Every row gives one point. Two turns around zero, p and q, are shown by what they do to some points. Write where each new point lands after one turn and then the other. Backwards means that the second turn is done in reverse. Each puzzle has new turns, and all numbers are rounded.

Turn p:
[-3 29] -> [22 20]
[ 22 -43] -> [-21 -43]
[-19  14] -> [ 0 24]
Turn q:
[-27  -5] -> [-27   0]
[  3 -32] -> [ -3 -32]
[24 37] -> [30 32]
Where do these land?
p, then q: [ -9 -17] -> [-19   1]
q, then p: [-3 48] -> [42 24]
q, then p: [ 13 -30] -> [-21 -25]

Turn p:
[-30  -3  10  14  -7   2] -> [-22 -22   9   7   9  10]
[-15  19  -4 -12  -5  11] -> [-19   0  12 -11 -16  -6]
[ -3  -9  15 -10 -10  18] -> [  5 -21   1   0 -18   5]
[  5  15  11  12 -20  -4] -> [-13   8  -4  21 -12  11]
[ 40   4 -15   2  43  -2] -> [ 42  38  12 -10  14  -8]
[ 33  -6  10 -12  38 -24] -> [ 42  18   3  13  15 -29]
[-18 -17  -2   6 -43  10] -> [-24 -26 -25  -3 -11  24]
[ 20   3 -16   9  45  -3] -> [ 28  28  19 -12  25  -6]
[-32  -4  -8  -9 -41  -7] -> [-41 -23 -25  -5  -8  -1]
Turn q:
[  6 -31 -27  19 -23  -1] -> [-27  11 -32  23  10  11]
[-20  12  35   3  21  31] -> [ 23 -13  39  20 -21 -12]
[-10  14  16 -30  -6 -29] -> [ -9  -2  19 -37  13 -19]
[17  8  8 32  7 10] -> [ 18   2 -18  13 -27  -6]
[ 17  -2   1 -13  16 -27] -> [ 17   5 -11 -22  22 -10]
[ 16 -17 -10 -20  15  16] -> [ 15 -18  -4   9  24  17]
[-21   1  -6 -20  -6 -29] -> [-18  16  15 -24  19  -4]
[ 16  12  15   4 -38  12] -> [-22 -29 -13  -4 -25 -10]
[-20   3 -31  25  14  18] -> [  4  27   5  22 -14  33]
Where do these land?
q, then p backwards: [  0  18 -19   7   0  12] -> [ 10   3  -1   9 -15  21]
p, then q: [ 23   9   5   0 -18   6] -> [-16  -7 -11  -2 -21  12]
p, then q: [  0  -2  10 -24   7 -38] -> [  2  37 -19 -16   8  -9]
q, then p backwards: [39 -8 -3 13 46 10] -> [ 46 -40  13   2   8  -7]
q, then p: [  1   1   7 -23  11   2] -> [23 -8  3  5  1 -8]
p, then q: [-33 -48  13 -17 -24   1] -> [-16  12 -13  35  50  10]
p, then q: [-21  15 -18  11 -21 -19] -> [-7 25 32  2 -4 14]
q, then p backwards: [-7 15  5 33 -1 27] -> [ 19  18  28  -8 -20  13]
